Each row of a before or after table is a point. The points were changed in one or more steps. Then noise was added and the rows were shuffled. The steps act on how far a point lies along the listed directions, d1 being the first. Name the steps. A step turns or swaps two directions, mirrors them in a line or flattens them onto one, adds a multiple of one to another, or multiplies one. Angles are multiples of 10 degrees, from the lower direction toward the higher: turns from -170 to 170, lines from 10 to 170 but not 90. Use the fewest steps. Two steps may share a direction if one is a turn and the other turns, adds or multiplies; they go together, in the order done. Otherwise the lowest direction goes first.

Directions:
(1): [-21.4 -24.7 -10.7]
(2): [ 11.1   4.4 -32.3]
(3): [-24.5  23.5  -5.2]
Before (14 x 3):
[[-2.6 -2.2 -5.9]
 [ 0.8 -1.4  0.6]
 [-5.1  0.7 -7.3]
 [-2.7 -1.3 -1.2]
 [-2.4 -1.0  2.0]
 [-1.0 -4.3  3.3]
 [ 7.1 -9.1  4.9]
 [-2.5  1.4  5.0]
 [ 4.0  1.1  2.5]
 [ 0.1  6.2  1.3]
 [-3.8 -1.8  3.7]
 [-6.3 -8.5 -5.5]
 [-5.7  0.8 -7.3]
 [ 2.1  3.3 -2.5]]
After, 14 rows:
[[ -2.3  -3.3  -0.6]
 [  7.0   0.9  -3.7]
 [  1.0   3.6   0.3]
 [ -0.8   4.2   3.4]
 [ -1.1   6.6   5.4]
 [ -0.8   4.2   6.0]
 [  3.9  -4.0   1.5]
 [  6.4   1.6  -2.1]
 [  2.9  -6.0  -3.5]
 [  2.9   1.8  -4.1]
 [ -1.5   0.7  -0.2]
 [ -0.8   9.7  -1.2]
 [-12.2   2.3  -0.8]
 [ -5.0   5.6   3.5]]
Steps: add -1 times d2 to d1; turn d1 and d3 by 130 degrees

Directions:
(1): [-15.4 -18.0  16.1 -11.1 -22.2  30.5]
(2): [ 21.2 -33.8 -18.8  -4.5  16.6  11.1]
Before:
[[ 1.6 -2.2 -2.5 -2.3  0.2  1.5]
 [ 6.4 -9.8 -3.7 -3.6  0.1  4.3]
 [ 1.4  6.1 -0.3  1.4  3.5 -8.4]
 [-3.4  7.8 -0.8 -0.3  2.5 -4.9]
 [ 1.0  1.3 -1.0  1.7 -0.9 -4.5]
 [-2.8  5.5  5.2  2.9 -4.3 -2.8]
 [-2.4  4.0  6.6 -1.6 -3.8  1.5]
 [-6.1 -6.8  2.6 -2.6 -4.5  6.4]
 [ 1.7 -3.0  0.5  1.3  1.4  1.0]
 [-4.0  8.8  6.2 -1.8  0.8 -2.1]
 [-5.8  1.9  4.5  0.3 -3.2  3.8]
 [ 1.2 11.7  0.1  1.1 -0.9 -7.2]
 [ 4.9 -9.7 -8.3  0.8  4.0  3.1]]
After:
[[ -3.2   5.7   5.6   3.2  -4.3  -2.9]
 [  1.1  -1.4  -1.9  -1.9  -0.2   0.9]
 [ -3.0   7.7   5.7  -1.7   1.5  -1.5]
 [ -5.2   8.5   9.3  -0.8  -6.1   0.1]
 [  8.3  -4.3  -6.5  -0.2   8.6  -5.2]
 [  6.9   2.4  -5.3  -0.4   3.5  -4.1]
 [  0.4   1.5  -4.5  -1.1   5.7  -2.9]
 [-10.2   8.4   8.3   1.2  -6.6   1.6]
 [-13.8   5.7   9.6  -1.0 -10.8   2.5]
 [  3.8  -5.6  -1.4  -3.0  -2.1   2.8]
 [  5.1 -10.3  -8.6   0.5   4.3   3.7]
 [  3.8  -3.2  -2.9   1.2   1.0  -3.1]
 [  1.3  -2.5   0.8   1.5   1.1   0.9]]
Steps: add -1.5 times d1 to d2

Directions:
(1): [ 14.1  -4.9 -27.5  -1.6   0.3 -17.8  32.2  11.0  25.3 -34.7   5.5]
(2): [  7.6  25.2  -8.4  24.3 -15.9 -32.7 -27.2  29.4  -6.1   1.9   4.1]
(3): [ 11.3  39.9  22.3 -10.8  33.8  13.7  -4.9  11.8  19.4 -11.4   1.4]
Before (9 x 11):
[[  3.7  -1.3   6.6  -2.5   4.4   4.5   2.8  -3.4   0.7   2.2  -1.9]
 [  7.4  10.7  -3.7   2.6   2.8  -8.5  -2.9   9.4   8.0  -6.4   0.6]
 [  0.2  -2.6  -3.6   4.0 -10.1 -10.5  -7.1   3.2  -4.3   2.2   2.4]
 [ -0.9  -0.2   5.1  -1.2   3.0   4.5  -3.6  -4.3  -4.2   6.9  -5.0]
 [ -2.5  -4.9   2.7   2.1  -4.4   1.3  -4.8  -5.4  -1.8   5.6  -1.8]
 [ -1.4  -1.7   1.4  -4.6  -0.8   3.8  -0.6  -2.8   1.3  -2.3  -3.8]
 [  0.4   2.6   2.9   5.9  -8.4  -4.1  -7.0   2.3  -4.6   6.9   1.1]
 [  0.2   2.2  -0.2  -2.4   3.5   4.8   2.7   1.6   0.3  -2.0  -2.0]
 [ -1.0  -9.3   1.3  -3.0  -3.3   3.0   3.5  -8.0  -3.0   4.8  -2.7]]
After:
[[  2.0   2.4  -3.2  -0.7  -3.3  -4.0  -1.5   3.9   3.5  -6.8  -2.5]
 [ -4.4 -13.0  -0.7  -1.4  -5.2   3.7  -1.6  -9.8  -5.8   8.8  -3.5]
 [  0.4   3.6   6.2  -0.1   2.4   3.2  -4.8  -2.4   3.1   2.1  -1.4]
 [ -4.4  -2.2  14.5  -9.5   6.1  13.4  -6.0 -10.3  -4.2   9.5  -0.7]
 [  1.3   2.4   0.9   1.8   0.4  -1.8  -4.1   0.6  -2.3   3.8  -4.1]
 [  7.1   0.9  -2.5   4.3  -3.0  -8.6   2.1   4.9   1.6  -2.7   0.2]
 [  8.1   9.2  -0.1  -0.7   3.8  -5.1   2.7   6.2   8.1  -6.6   0.1]
 [  1.2   0.3  -6.7   2.4  -3.2  -3.0   2.3   5.1  -0.7  -3.3  -1.2]
 [ -5.1  -1.7  14.9  -3.6   0.4  13.7  -6.1 -10.4  -7.1  14.3  -1.7]]
Steps: add -1.5 times d2 to d1; turn d2 and d3 by -160 degrees
